Each row is a point. The points of each table are mixes of a few directions, plus a little noise. Count the directions of each table, and those that both share. Where both have some left over, give the other angles between the two spaces (their principal angles), to ten degrees, smallest first.

First:
[[-0.23 -0.55]
 [-1.59 -3.72]
 [ 1.48  3.46]
 [ 0.36  0.84]]
Second, 7 rows:
[[-1.33 -3.12]
 [ 2.29  5.32]
 [-1.05 -2.49]
 [ 0.13  0.36]
 [-0.07 -0.20]
 [-0.44 -1.04]
 [ 0.51  1.09]]
Directions: first 1, second 1, shared 1

First, 7 rows:
[[-1.23 -4.03  5.40 -3.04]
 [ 0.43  1.59 -1.19  0.88]
 [ 0.30  1.38  2.64 -0.43]
 [ 0.57  1.46 -3.52  1.57]
 [ 0.64  2.20  1.36  0.23]
 [-0.50 -1.94 -2.71  0.24]
 [-0.12 -0.74 -1.98  0.40]]
Second (5 x 4):
[[ 0.15  0.43 -0.74  0.37]
 [-1.40 -5.09 -0.61 -1.39]
 [-0.16 -0.83 -2.22  0.45]
 [ 1.39  5.35  3.31  0.61]
 [ 0.03  0.13  0.29 -0.07]]
Directions: first 2, second 2, shared 2

First:
[[-2.33  0.14 -0.23 -0.28  2.72  1.02  3.22 -0.30 -0.65]
 [-1.54  1.12 -0.11 -0.10  3.24  0.90  2.27 -0.47  0.15]
 [ 0.83 -2.03 -0.09 -0.68 -2.00  0.15  0.18  1.37 -1.32]
 [-1.03  1.26  0.09 -0.58  2.22  0.19  0.80 -0.93  0.55]
 [ 2.54  0.68  0.01  1.19  0.10  0.35 -1.48  1.16  0.73]
 [ 8.43 -1.42 -0.11  2.13 -3.12  1.18 -3.87  5.44 -0.13]
 [-2.73  0.02  0.52 -3.19 -1.51 -2.08 -1.07 -3.12  0.25]
 [-4.20  0.22 -0.09  1.53 -1.66 -1.71 -0.06 -3.13  0.41]]
Second:
[[ 0.01  0.62  0.09  0.08  0.17 -0.66  0.18  0.97 -0.06]
 [ 1.38 -3.00 -1.53 -0.15 -0.31 -2.71  1.10 -0.51  2.80]
 [-2.06  4.08  2.12  0.22  0.39  4.51 -1.77  0.18 -4.11]
 [-0.87 -0.01  0.56 -0.06 -0.33  3.79 -1.23 -2.54 -1.50]
 [ 0.60 -0.98 -0.58 -0.05 -0.07 -1.48  0.57  0.12  1.16]
 [-1.16  2.27  1.21  0.08  0.21  2.62 -1.02  0.01 -2.36]
 [ 1.14 -5.09 -1.69 -0.33 -0.97  0.65  0.11 -4.43  2.60]
 [-1.05  5.75  1.71  0.49  1.27 -2.07  0.22  5.86 -2.53]
 [ 1.33 -0.69 -0.99  0.01  0.29 -4.96  1.64  2.72  2.40]
 [ 0.68 -2.90 -1.04 -0.24 -0.57  0.20  0.19 -2.41  1.54]]
Directions: first 4, second 2, shared 0; angles 70, 80

First, 11 rows:
[[-4.93  3.62 -0.46 -0.89  0.26 -1.12 -2.69  1.76 -2.41  2.80 -1.69  2.32]
 [ 1.81  1.23  0.02  0.94  0.93 -2.47  0.49 -5.41  0.74  0.89 -2.62 -2.23]
 [-0.86 -2.10  2.51 -1.14 -1.28 -1.10 -1.44  1.23  2.64  2.19 -1.58  3.03]
 [ 2.09  2.55 -4.38  0.31  4.39  3.05  3.23 -0.95  1.69 -4.64 -1.44 -2.27]
 [ 1.53 -5.43 -0.06  1.27 -1.48  5.06  2.24  4.37 -0.12 -4.24  5.90  0.41]
 [ 0.95 -1.49  1.35 -0.54 -1.19 -0.59 -0.19  0.55  0.78  0.45  0.60  0.10]
 [ 0.99 -1.24  1.25 -1.02 -0.90 -0.70 -0.20  0.89  1.30  0.40  0.23  0.35]
 [ 0.86  1.64  1.03 -0.78 -1.25 -3.20 -1.24 -1.57 -1.82  2.26  0.26 -2.02]
 [-2.65  1.64 -2.00  2.34  1.04  1.86  0.13 -0.89 -3.51 -0.90  0.83 -0.08]
 [ 1.77 -0.22  0.94 -0.40 -0.74 -1.65 -0.02 -1.20  0.22  0.72  0.16 -1.43]
 [-1.64 -0.16 -0.08 -0.13  0.30  0.82 -0.46  1.28  0.52  0.18 -0.64  1.85]]
Second, 9 rows:
[[-3.67 -0.12 -0.60  3.77  1.64  0.64 -0.18 -4.78 -0.35  1.00 -3.41  2.53]
 [ 1.88  0.19  0.14 -1.66 -0.31 -0.74  0.20  1.22  1.09 -0.09  0.52 -1.20]
 [ 1.35 -0.35  0.12 -1.91 -1.39  0.55 -0.01  4.24 -1.27 -0.97  3.97 -1.31]
 [-2.54  0.14 -0.28  2.89  1.79  0.17 -0.07 -5.29  0.82  1.13 -4.47  2.06]
 [-1.85 -0.05 -0.26  1.77  0.57  0.49 -0.04 -1.92 -0.45  0.32 -1.31  1.17]
 [ 4.38  0.22  0.62 -4.20 -1.17 -1.52  0.34  3.69  1.78 -0.83  2.12 -2.57]
 [-2.17  0.10 -0.29  2.33  0.91  0.32 -0.12 -2.72 -0.28  0.62 -2.08  1.34]
 [ 4.72  0.21  0.68 -4.62 -1.43 -1.36  0.25  4.64  1.50 -0.98  2.91 -2.96]
 [-2.30 -0.38 -0.49  1.62 -0.51  1.50 -0.44  0.89 -2.92 -0.33  2.03  0.93]]
Directions: first 5, second 2, shared 2
